Every row gives one point. The ring and each string are closed loops that go straight from each point to the next, and from the last back to the first. Before rounding, they use only three directions, however many columns there are. How many times does the string pass through the ring? Passing back the other way cancels.
(in the rows, 100 means zero)

Ring (8 x 4):
136 86 79 114

154 117 79 102

140 136 96 78

103 133 113 58

70 116 118 54

48 83 110 70

59 67 102 87

106 68 87 110
String (17 x 4):
106 99 82 96

138 98 50 126

161 104 57 126

174 103 91 109

160 102 106 96

171 101 110 97

139 96 113 88

112 104 66 105

136 92 52 128

146 69 70 132

132 65 112 104

112 80 105 94

99 88 82 101

96 75 65 117

100 71 62 122

110 70 58 128

106 93 67 110
Times through: 2
String (9 x 4):
31 45 119 81

73 57 131 79

91 60 117 92

111 51 105 110

116 60 66 131

102 72 57 125

94 92 82 97

71 82 69 104

41 60 90 94
Times through: 0

Ring (6 x 9):
155 91 100 92 83 94 108 77 118

117 119 81 87 69 92 110 83 109

66 118 77 96 74 112 111 96 98

47 91 98 109 87 136 107 104 92

89 63 129 114 93 137 100 95 99

134 62 126 107 95 120 102 85 111
String (20 x 9):
54 77 91 112 106 142 114 109 99

48 66 101 118 110 151 112 111 97

76 71 100 111 105 137 111 103 103

98 87 112 104 81 119 102 90 101

96 76 135 110 77 127 94 88 96

100 72 147 112 72 129 89 86 94

102 87 116 104 78 118 100 88 101

97 75 108 107 95 126 107 95 105

96 77 130 109 78 126 96 89 97

81 66 145 117 81 140 91 93 91

51 56 138 124 95 157 96 105 88

36 61 104 121 114 159 111 115 94

41 75 97 115 105 148 112 111 95

17 83 100 117 94 153 107 114 86

33 94 107 112 78 141 101 105 85

5 94 77 113 100 150 116 119 88

43 91 78 108 101 137 117 110 97

79 90 93 104 91 124 110 98 102

91 95 115 103 72 118 99 89 97

86 87 92 104 95 123 112 98 105
Times through: 1
String (15 x 9):
73 93 119 107 71 126 97 93 92

45 100 110 108 71 132 99 100 87

14 112 74 106 83 136 113 112 87

35 122 80 100 69 122 108 102 88

63 121 95 97 59 112 101 92 91

52 132 80 94 59 110 105 95 91

41 126 51 94 83 116 121 106 98

54 106 55 99 100 122 124 108 104

78 93 79 101 97 122 116 100 105

75 93 91 103 89 123 110 98 101

54 85 78 108 106 136 118 109 101

30 75 83 116 114 152 118 117 96

34 74 112 119 96 152 104 110 88

45 80 135 117 74 145 92 100 83

86 93 125 105 67 121 94 88 94
Times through: 0

Ring (10 x 14):
117 84 101 109 125 81 75 93 130 109 84 105 94 109

114 116 95 108 121 80 82 96 126 113 83 105 98 101

99 147 89 104 112 89 96 104 110 118 84 102 99 94

90 151 89 101 107 98 102 108 100 121 86 99 98 93

76 135 97 96 102 118 107 112 86 126 90 96 93 95

72 103 109 95 103 131 103 111 82 128 93 95 87 102

76 65 118 96 108 134 94 107 87 124 95 96 82 111

89 35 118 100 115 122 83 101 100 115 93 98 82 119

98 30 116 102 119 112 78 98 109 109 91 99 83 121

114 52 107 107 125 90 73 94 126 106 86 103 90 117
String (29 x 14):
111 76 121 108 126 102 72 91 127 125 89 105 88 107

105 80 100 105 118 93 83 99 115 109 86 101 92 110

114 78 82 106 120 71 83 99 122 91 81 102 97 115

126 99 96 112 128 68 73 91 140 107 81 107 98 106

131 125 98 114 131 65 71 88 147 115 80 110 101 98

108 116 78 105 115 72 91 103 116 98 81 101 100 105

99 109 82 102 111 85 95 106 107 102 83 99 97 106

96 104 91 102 112 95 94 105 105 109 86 99 95 106

95 133 76 101 108 84 102 109 102 103 83 99 100 101

92 162 75 101 105 85 106 110 100 111 83 99 102 93

89 188 90 101 106 99 105 108 101 132 85 101 101 82

78 185 82 97 99 103 114 115 88 125 86 97 101 85

78 126 72 95 98 98 113 117 82 101 85 94 98 104

88 97 91 99 108 102 98 108 96 108 87 97 93 108

87 98 93 99 107 105 99 109 95 110 88 97 92 107

70 110 85 93 97 116 113 118 75 109 89 92 92 105

63 113 114 93 99 143 108 114 73 136 96 94 85 98

71 99 134 97 107 150 95 106 86 149 98 97 81 97

82 87 123 99 111 131 90 103 96 134 94 99 84 103

86 80 106 99 110 115 93 106 96 117 91 97 88 109

89 79 110 100 112 115 90 104 100 119 91 98 87 109

88 56 135 101 117 135 81 98 103 135 96 100 80 109

87 25 137 101 118 138 78 98 102 129 97 99 77 118

96 36 139 104 122 131 73 94 112 132 95 101 79 114

97 59 118 103 118 114 81 98 110 120 91 100 85 112

95 53 95 100 113 100 89 105 102 98 87 97 89 119

101 28 93 101 117 93 84 102 107 89 86 97 88 127

123 5 124 111 134 95 58 86 137 107 88 105 83 126

123 38 125 112 133 94 60 85 139 116 88 107 86 117
Times through: 2

Ring (8 x 14):
107 108 153 129 122 115 105 134 85 112 79 123 99 123

101 84 152 108 108 141 127 127 78 74 64 137 117 135

97 75 129 87 94 135 133 103 73 59 64 136 127 129

93 81 94 63 81 109 124 70 72 59 71 117 127 113

92 109 65 52 79 72 98 48 79 86 85 82 111 93

98 127 70 73 90 53 81 56 84 115 97 73 97 85

107 135 102 117 113 54 74 90 87 144 105 87 85 89

110 128 128 133 122 75 82 114 87 141 99 102 87 101
String (26 x 14):
115 113 130 158 125 67 88 115 78 145 109 128 93 99

105 108 125 116 111 93 100 107 81 111 88 115 102 110

104 105 119 108 106 94 103 100 80 105 86 114 105 109

99 102 165 96 113 154 121 141 88 77 53 117 108 142

102 88 181 115 119 165 131 154 83 73 53 140 114 149

107 84 154 132 116 126 122 131 75 91 77 148 114 128

107 91 128 126 110 99 111 107 74 102 89 136 111 113

101 96 120 98 101 107 112 99 78 89 78 119 112 115

97 87 124 83 95 126 123 100 77 68 66 122 119 124

90 69 124 59 84 152 142 96 74 35 50 129 134 136

92 64 110 66 81 133 140 82 68 40 61 136 136 126

102 84 101 102 94 88 114 79 69 87 90 130 119 105

98 99 104 82 93 99 109 83 78 85 79 108 113 110

86 95 87 33 74 116 119 64 80 52 61 90 122 115

81 95 57 5 59 102 117 34 79 42 61 76 126 105

96 102 59 69 80 57 97 42 73 94 97 95 113 85

103 107 80 99 95 57 93 64 75 113 103 105 106 88

102 113 75 95 94 50 87 60 77 117 105 97 103 84

104 109 98 105 101 70 94 81 78 113 97 107 103 96

107 124 76 115 103 32 75 64 78 141 117 94 93 76

108 118 92 120 107 49 83 79 79 134 110 104 96 86

102 120 100 97 103 73 89 85 84 117 93 93 97 97

102 134 102 93 106 72 80 88 90 125 91 78 89 97

102 129 112 95 108 83 86 97 90 119 86 85 92 103

107 139 126 119 121 77 77 113 93 140 93 86 82 102

117 130 137 162 133 64 76 125 86 160 110 113 82 98
Times through: 4

Ring (8 x 14):
135 139 64 129 104 116 81 49 73 90 107 129 99 77

120 146 91 95 106 123 94 58 80 112 99 138 95 74

91 140 128 56 102 124 118 97 98 123 85 132 90 92

73 127 128 55 95 118 130 131 107 104 74 110 88 112

76 100 116 83 87 107 131 150 112 75 81 85 92 140

96 83 114 109 88 102 123 138 112 69 102 83 98 150

129 84 96 142 94 102 101 97 98 70 126 96 105 137

141 110 66 152 99 107 83 64 80 73 122 111 104 105
String (26 x 14):
158 118 60 160 105 111 71 35 71 83 132 126 107 89

158 150 5 176 105 112 54 18 50 62 111 125 103 56

131 156 12 150 101 113 69 46 57 61 88 117 96 59

112 133 69 115 98 113 96 83 82 79 91 112 95 92

119 122 112 97 103 118 103 77 92 109 110 128 98 100

125 132 132 79 110 125 102 58 91 136 116 149 98 87

115 147 130 64 111 129 104 58 89 142 104 155 95 74

100 157 118 56 107 129 108 72 88 132 85 147 90 70

90 150 86 77 99 120 108 95 87 96 72 120 88 81

78 154 89 64 97 121 115 108 90 97 61 117 85 81

60 150 140 21 99 126 136 128 107 125 58 126 82 93

57 138 134 31 94 121 138 142 110 111 58 112 83 106

59 133 105 57 90 115 132 148 105 84 54 95 84 111

74 129 80 87 89 110 120 136 97 67 62 89 88 110

103 108 121 90 97 113 116 108 103 98 102 111 97 121

87 92 147 74 92 110 133 139 118 99 99 100 95 144

72 76 143 79 84 102 144 172 127 76 90 75 94 167

75 73 113 105 80 96 136 175 121 50 87 60 95 170

89 85 84 125 82 97 120 150 107 43 89 66 96 151

103 111 78 118 91 106 107 112 94 65 91 93 96 118

113 100 115 107 96 110 111 103 102 91 111 107 100 126

125 82 136 113 98 108 112 99 108 99 132 110 105 141

144 69 108 153 95 101 98 88 101 76 145 99 110 147

155 79 77 176 96 100 84 69 88 63 145 99 112 133

151 90 100 149 101 107 89 63 91 88 143 116 109 123

143 102 102 134 102 111 92 64 90 96 134 122 106 113
Times through: 3

Ring (10 x 14):
92 96 139 90 112 132 90 93 118 72 116 165 65 144

126 114 117 92 132 127 79 80 119 78 85 152 81 110

156 124 79 103 139 115 79 76 113 90 61 114 99 65

158 117 54 116 126 104 89 86 103 99 64 82 104 41

149 105 44 124 111 97 100 97 96 104 78 63 102 37

132 96 41 125 94 92 113 109 90 106 100 48 98 49

113 93 56 115 85 94 120 114 90 102 124 53 90 81

95 91 83 104 84 103 119 114 96 93 139 79 79 116

79 86 117 95 87 117 112 111 105 82 145 121 66 145

78 87 139 91 99 129 100 102 114 73 134 156 60 154
String (31 x 14):
104 93 102 104 102 116 101 101 106 85 113 119 76 109

123 120 108 85 125 119 90 85 114 81 102 128 84 124

126 120 107 87 127 120 88 84 115 81 98 129 85 118

106 93 103 105 104 118 99 100 107 85 110 123 76 106

91 83 132 102 105 131 92 98 115 75 111 162 64 124

111 103 146 91 132 140 72 79 126 68 85 191 68 126

168 149 109 80 167 129 59 55 128 77 47 155 98 93

166 143 78 90 149 113 77 69 115 89 62 108 105 77

138 115 85 102 125 114 88 86 109 89 83 111 92 83

118 99 89 108 108 113 98 97 105 89 100 110 83 91

163 133 63 100 137 106 85 78 108 95 68 88 106 63

183 140 47 106 146 102 80 72 107 99 48 77 115 37

185 126 33 124 138 99 82 78 102 105 37 68 116 5

135 90 59 131 106 105 98 100 98 99 77 86 93 38

120 89 72 122 100 107 103 104 99 95 96 92 86 66

136 109 65 110 112 104 100 95 101 96 92 81 95 71

163 123 29 115 118 90 102 92 94 107 77 41 113 37

145 96 14 136 91 82 117 112 83 115 92 19 107 19

106 67 41 141 68 91 126 127 82 108 119 43 87 46

94 67 67 130 72 100 122 123 89 100 127 72 78 74

108 89 85 112 96 109 107 106 101 91 113 98 80 93

135 115 57 105 108 97 107 98 97 99 104 62 98 79

129 112 45 106 95 88 119 107 90 104 121 36 100 83

97 89 64 109 75 93 129 121 89 100 146 52 84 106

71 71 91 110 66 104 129 127 92 92 159 83 68 127

84 77 101 109 82 113 114 115 100 87 136 108 69 118

119 107 85 99 107 108 103 98 104 90 111 95 87 103

106 111 98 86 103 109 108 100 105 86 132 99 82 136

77 93 127 86 92 120 110 107 108 78 149 130 65 163

34 57 166 93 71 135 113 120 112 67 171 175 39 189

65 68 136 104 84 128 107 113 109 76 140 153 55 144
Times through: 3

Ring (6 x 14):
140 94 94 103 77 88 86 92 134 128 111 98 100 51

121 104 105 102 80 78 92 98 122 129 101 102 89 58

106 77 112 93 95 100 88 102 96 101 94 114 92 72

86 47 112 77 124 136 89 108 64 67 97 127 98 112

89 76 104 79 123 122 100 108 80 92 109 119 92 125

117 83 94 88 104 111 94 100 108 109 116 109 99 96
String (29 x 14):
71 92 113 79 125 108 108 114 72 100 101 121 79 135

76 41 113 70 137 147 92 111 51 57 99 132 98 132

101 5 106 71 130 168 74 103 57 35 100 133 118 103

105 59 104 83 112 126 88 103 86 84 105 118 101 97

114 25 100 77 119 152 77 100 78 58 107 124 116 94

115 39 94 77 120 148 83 100 85 70 115 120 114 105

127 42 96 85 105 135 77 96 97 77 109 116 114 76

108 108 99 92 100 91 102 102 112 128 113 105 87 99

111 125 97 96 94 78 107 102 123 144 116 100 82 97

112 99 100 93 96 93 97 101 112 121 109 106 90 87

123 84 98 94 93 101 90 97 114 113 109 106 98 74

115 129 98 100 87 70 106 101 129 149 113 98 81 86

148 102 89 105 73 82 88 90 145 138 116 94 101 48

178 44 83 104 68 118 61 80 144 98 115 99 130 11

169 26 87 97 78 133 59 83 127 79 112 106 133 21

120 76 100 92 96 107 88 98 108 105 107 109 100 76

118 79 100 92 97 106 90 99 107 106 108 109 99 80

146 35 90 89 95 137 70 90 111 79 113 111 123 57

131 46 94 87 102 133 78 95 103 82 112 113 115 75

111 76 100 87 105 113 92 101 100 101 109 112 98 93

89 121 104 88 109 86 112 109 102 132 111 108 76 123

75 108 105 79 126 103 115 113 83 115 112 116 77 147

73 59 109 70 139 139 100 113 57 72 106 129 92 146

90 20 109 70 133 160 81 107 53 44 99 133 110 116

74 30 115 68 140 155 89 112 44 46 96 136 101 132

69 112 113 82 121 94 114 115 79 116 102 117 71 137

90 101 108 88 109 95 104 108 93 115 104 113 82 110

103 72 106 87 107 113 91 103 91 95 103 116 95 94

85 108 109 87 111 92 108 109 91 119 104 113 78 117
Times through: 2
